Each row of a before or after table is a point. One or more steps were done to the points. Then noise was added and the rows were shuffled. The steps act on columns, c1 being the first. What was done? A step turns or swaps two columns, mirrors them in a line or flattens them onto one, adds a multiple of one to another, or multiplies or shifts one. Angles are multiples of 10 degrees, from the lower column toward the higher: turns from -170 to 170, lines from 10 to 170 but not 90. Use the fewest steps. Two steps may share a column if one is a turn and the other turns, adds or multiplies; they go together, in the order done. Otherwise the lowest column goes first.
(in the rows, 128 means zero)

Before (12 x 3):
[[152 202 180]
 [177 118 152]
 [150 124 136]
 [208 125 166]
 [149 125 173]
 [215 104 162]
 [106 116 149]
 [114 135 139]
 [128 123 151]
 [172 140 144]
 [ 51 134 148]
 [208 100 197]]
After, 12 rows:
[[162 100 215]
 [173 126 146]
 [146 112 100]
 [170 127 210]
 [153 124 130]
 [139 124 152]
 [143 135  51]
 [197  97 208]
 [149 141 172]
 [182 200 152]
 [154 121 172]
 [138 134 113]]
Steps: swap c1 and c3

Before:
[[139  85  86 186]
 [106  82 103 137]
 [ 86 142 158 106]
 [184 101 149  91]
 [153 143  94 127]
 [ 88  84 178 151]
 [183 114  79 107]
 [145 149 114 100]
 [ 87 184 100 120]
 [104  84 119 192]]
After:
[[162 184  93 116]
 [151 105  85 134]
 [ 70 145 195 164]
 [137  72  62 101]
 [126 172 168  98]
 [ 80 129  91 146]
 [118  64 156  71]
 [ 92 102  74 220]
 [149 120 110  82]
 [ 84 140 114 231]]
Steps: turn c1 and c2 by -70 degrees; multiply c3 by 1.3; multiply c4 by 1.6

Before:
[[125 124 136 109 144 107]
 [128  96 132 109 144 104]
 [110 128 125 117 123 114]
 [138 130 124 104 117 107]
 [143 103 124 116 125 112]
 [128 120  78 122 121 105]
 [140  75 130 122  90 103]
 [113 113 114 106 132 103]
 [137 124 124 139 139 123]
 [136 120 140 146  68 122]
 [124 132 138 147  92 249]
 [117  82 134 123 135 110]
 [140 109 117 102 121 138]
 [141 127 110 129 135 149]]
After, 14 rows:
[[127 123 149 139 105 134]
 [118  96 156 142 107 130]
 [135 126 151 151 132 123]
 [126  78 160 150 165 128]
 [107 116 157 145 112 114]
 [112 132 136 143 130 122]
 [125 130   3 121 164 139]
 [135 119 136 114 124 125]
 [134 103 120 154 125 120]
 [128 125 151 137 128  82]
 [102  92 150 126 123 138]
 [140 124 109 125 119 113]
 [128 119 139 130 192 141]
 [130  99 144 140 128 130]]
Steps: turn c1 and c2 by -20 degrees; turn c3 and c6 by 90 degrees; turn c4 and c5 by 160 degrees

Before (14 x 8):
[[145 153 122  72  96 158  68 162]
 [ 86 164  55 136 130  79 113 124]
 [117 145 152 132 149 109 100  87]
 [ 94 172 154  62  88 103 101 151]
 [122 132 156  99 136  80 152 164]
 [105 175 133  70 152  80 162 106]
 [176 127 107 132 173 174 163  56]
 [146 154 157 129 115 154 123 101]
 [114  73 156 130 124  99 144 152]
 [142 137 133 126  89 178  93 165]
 [ 93  83  73 130  83 102 107  71]
 [ 73 104 104  57 134 111 146 108]
 [171 122 102  60  86 161 124 127]
 [123 128  74 143 140 154 169  68]]
After:
[[143 247 156 132 124 112 113 108]
 [111  50  71 116 190 126  98 124]
 [167 134  83 129 107 188 195  83]
 [122  95 137 136 107 107 198  23]
 [111  93 115 125 207  98 158  88]
 [176 227  83 162 154 113 171  25]
 [132 184 170 106 141 165 108 129]
 [ 72  66 160 106 108  96 164   8]
 [174  87 119 102 197 176  96 118]
 [129 127 115 111 114 163  92  50]
 [151 120 162  70 154 194 146  64]
 [119  60 129 142 136 131 108  62]
 [122  48  97 158 162  88 108 131]
 [175 188 131  69 164 132 160  59]]
Steps: turn c1 and c5 by 160 degrees; turn c4 and c5 by -50 degrees; turn c2 and c6 by 140 degrees; multiply c2 by 2; turn c3 and c7 by -60 degrees; shift c8 by -40

Before (11 x 9):
[[144  91 150  85 166 173  46 136  64]
 [133  90 130 184 103 118 155 161 146]
 [198 139 182 128 134 141  87  84  86]
 [212 138 158  97 204 117  91  88  11]
 [162 110  92 103 140 186 125 133 178]
 [ 89 182  95 189  91 165 173 172 154]
 [ 90 155  84 152  64  87 138 120 152]
 [180 146 229  64 144 146  68 115  61]
 [155 147  94 125  86 113 150 199 144]
 [ 93 150 138 133 148 107 150 158 182]
 [132 194 130 196 111  85  79 167 162]]
After (11 x 9):
[[ 90 148  68 153 110 147 142  57 126]
 [177 206 193 101 123  68 127 147 100]
 [144 113 166 114 152  33 121 123  77]
 [ 92 152 122 128 149 157 103 109 156]
 [211 156 143 116 199 104 131 175  71]
 [161  91 112 117 143  97 161  93 202]
 [152 119  90 127  99 155  83  77 163]
 [199 170 162 127 125  88 149 167 135]
 [ 89 119  74 135  82 156 110 154 124]
 [134 100 155 150  94 156 110  98 149]
 [132 182  87 156 124 108  56 137 164]]
Steps: add 0.7 times c1 to c9; turn c2 and c3 by -40 degrees; add -0.3 times c3 to c5; multiply c4 by 0.4; turn c6 and c7 by -120 degrees; turn c7 and c8 by 140 degrees

Before:
[[109 123 125 146  83  97 156 165 178 129  93]
 [ 84 118 163 122 148  86 133 129 110 152  97]
 [136 100  97 114 148 146 135 117 130  93 192]
 [141  97 117 108  94 104 119  79 101 167  96]
 [149 118 131 152 161 141 106 117 107  90  97]
 [150 163 130 170  78 138 140 152 133 118  97]
 [ 98 107 110 174 101  98 111 140 133 166 124]
 [131 135  76 148  86 112 168 100 136 113 158]]
After, 8 rows:
[[255 184 190 118 144 147 131 117 124 153 108]
 [ 79 145 146 111  90 163 108 130  75 166 111]
 [179 149 156 130  88 157 165 150 185 128 101]
 [ 80  77 162 163  76 198 151 116 151 123 104]
 [206 178 139 177 104 154 125 129 134 162 124]
 [120 119 103 140  90 181 167 151 110 113 147]
 [ 97 148 128 117 151 204 134 135 119  94 176]
 [ 63 114 159 155 162 203 117 113 111  86 105]]
Steps: multiply c1 by 3; turn c1 and c2 by -160 degrees; shift c3 by 30; turn c4 and c7 by 20 degrees; shift c6 by 60; mirror c8 and c9 in the line at 60 degrees; multiply c11 by 0.7

Before (11 x 12):
[[159 148 101 101 204 167 146 122 168  94  69 164]
 [ 45 102  60 119 184 191  85 190 135 125 137  50]
 [ 98 150  55  91 167  89 111  68 157 164 153 138]
 [ 88 102 109  80 204 146 141 173 115 178  67  92]
 [124 114 123 167 177 128 128 116 176 132  76 153]
 [114 107 109 105  71 137 133 164  96 161 144 129]
 [124 146  71 172  75  67 122  95  49 103 135 118]
 [ 96 153  90 133 189  86 157 125 134  62 123  99]
 [ 26 180 128 104 122 174 133 116 146 176  89 165]
 [107 100 120 109 145 115 187  90 106 104  57 108]
 [149 111  31  52 117 112 104 174 161 138  99 174]]
After:
[[121 107 108 107 173 126 152  87  89 149 142 139]
 [135 100 121 110 126 127 159 173 141  71  57 156]
 [104 149  56  93 129 129 139 245 144 168 153 149]
 [112 148 100 101  65 128 120 177 197  91  70  82]
 [155 102  60 119  72 127  94 134 130 154 136 239]
 [136 145  71 171 203 128 106 179  46 112 137 137]
 [ 99 110  30  51 146 128 116 143 175 150  99  87]
 [139 101 110  81  47 127 171 123 145 158  67 180]
 [136 153  90 135  81 129 109 179 135  60 123 171]
 [ 44 180 129 102 137 127 163 137 164 160  90 198]
 [103 113 123 166  88 128 132 160 202 130  76 119]]
Steps: mirror c1 and c12 in the line at 150 degrees; add 0.7 times c3 to c8; turn c5 and c8 by 160 degrees; multiply c6 by 0; turn c7 and c10 by -40 degrees; add -0.5 times c11 to c9

Before:
[[133 176 132  88 134 128 167 113  74 135 138  93 196 127]
 [167 156  97 103 233 154 125 228  90 151 108 185 123 114]
 [140  95  42 104 136 105 133 111  81 127 118 101 128 125]
 [ 16 142 125 116 139 137 136 114 109 138 148 164 114 134]
 [137 174  78 150 150 161 138 122 152 104 126 102 211 131]
 [142 149 110 112 160 131 159 122 108 158 114 131 119 138]
 [152  76 116 106 141  85 136 162 121 156 120 156 152  92]
 [ 97 153 131 145 108 149 134  98  77 165 122 109 137 115]
 [119 129  90 133 128 157 129  98 107 107 157 136 117 123]
 [142 119 133 142 123 156 162 195 133 155 122 106 130  99]]
After (10 x 14):
[[129  93 110 112 112 131 159 144  58 176 120 131 130 110]
 [141  83 131  89 146 128 167 138  24 140 153  94 171  37]
 [ 88 166 114 106  92  86 136 139  71 173  86 156 117  79]
 [168 116 130 145 158 148 135 110  28 188 152 109 123 106]
 [130  77  76 150 132 161 139 139 102  91 132 102 183  55]
 [180 111 125 115 126 136 135  27  59 145 161 164 123 133]
 [ 20  52  96 103  51 154 126 130  41 164   8 186 114 125]
 [141 153  41 103 103 106 133 146  31 127 135 101 125 121]
 [ 60 138 133 142 127 155 162 119  83 170  54 106 106  75]
 [159 128  88 133 129 157 128 130  56  94 187 136 117 133]]
Steps: add -1 times c8 to c11; turn c1 and c8 by 110 degrees; turn c2 and c5 by 150 degrees; turn c13 and c14 by -50 degrees; add -1 times c7 to c14; shift c9 by -50; multiply c10 by 1.6

Before (13 x 18):
[[104  58 169  73 163 175  82 158  83 152 141 205 136 201 154 170 181  35]
 [135 142 116 144 154 153 152 131 231  69 118  88 138  79  67 142 163 139]
 [189 107 102 116 170 188 170 181 166 104 138 137 170 145  94 202 127 152]
 [119 147 145 120  65 169  68 118 136 190  95 136 104 180 152 161 166  71]
 [109 143 174 147  98 129 125 103 123 146  78 188 100  85  59 110  79 123]
 [144 149 188 150 122  90  86 138  93 146  58 173 124 142  48 158 146 102]
 [104 149 150  89 142 164  40 145  77 155 171 147 102 162 145 172 148  78]
 [108  77 158 138  98 118  64 136 123 153 148 146  87 192 144 183 149 107]
 [104 132 136  89 102 154  88  91 109 148 146 170 110 209 109 164 191 123]
 [172 119  98 105 187 131 141 115 169  89  95 117 159 111 140 145 133 157]
 [ 91 145 162 121  85  88 116 136  87 168  69 125  87 166  46  94  99  81]
 [ 84 203  89 208 137 115 148  77 178 128  42 116  47 104  54 135 104 119]
 [188 100  92 142 193 168 126 126 206 159 125 104 134 116  67 140 160 168]]
After:
[[126 155 163 106  64  86 116 139 150  82  69  93 104 165 205 151  77 129]
 [179 112  89  92  66 171 124 126  38 164 134 117 155 115  86 128 182 127]
 [140 110 135 140 112 154  85  86 153  72 145 140  86 209 159  97 167  74]
 [155  94  95 179 137 130 141 116  69 158  90 143 155 119  82 126 156 146]
 [107 163 177 107  62 133 133 103 137 120  80 145  67  87 166 129  90 161]
 [153 110 144  87 125 167  67 119 196  85  97 115 105 183 114 101 106  64]
 [150 198 169 144 176 174  85 157 120  65 144 193  70 201 151  34  94  20]
 [ 99 100 116 160  38 150 156 128  65 169 123 111 167  81  70 129 160 109]
 [141 107 144 131 170 163  33 143 129  75 170 129  88 158 167  89 100  81]
 [166  89 101 154  96 186 174 179  76 166 136 165 152 145 111  70 144 146]
 [119 166 153 108 138 119  64 135 164 109 146 106  81 192 121  45 118 100]
 [ 56  22  90  81  52 114 154  74  91 149  43  56  83  99 126 172 101 141]
 [134 152 191 100  75  92  85 137 117 142  60 155  90 137 196  87 120  92]]
Steps: turn c4 and c10 by 130 degrees; turn c1 and c10 by 40 degrees; add -1 times c3 to c2; turn c2 and c16 by 150 degrees; turn c9 and c15 by -120 degrees; turn c5 and c9 by -70 degrees; turn c12 and c13 by -50 degrees; turn c17 and c18 by -50 degrees
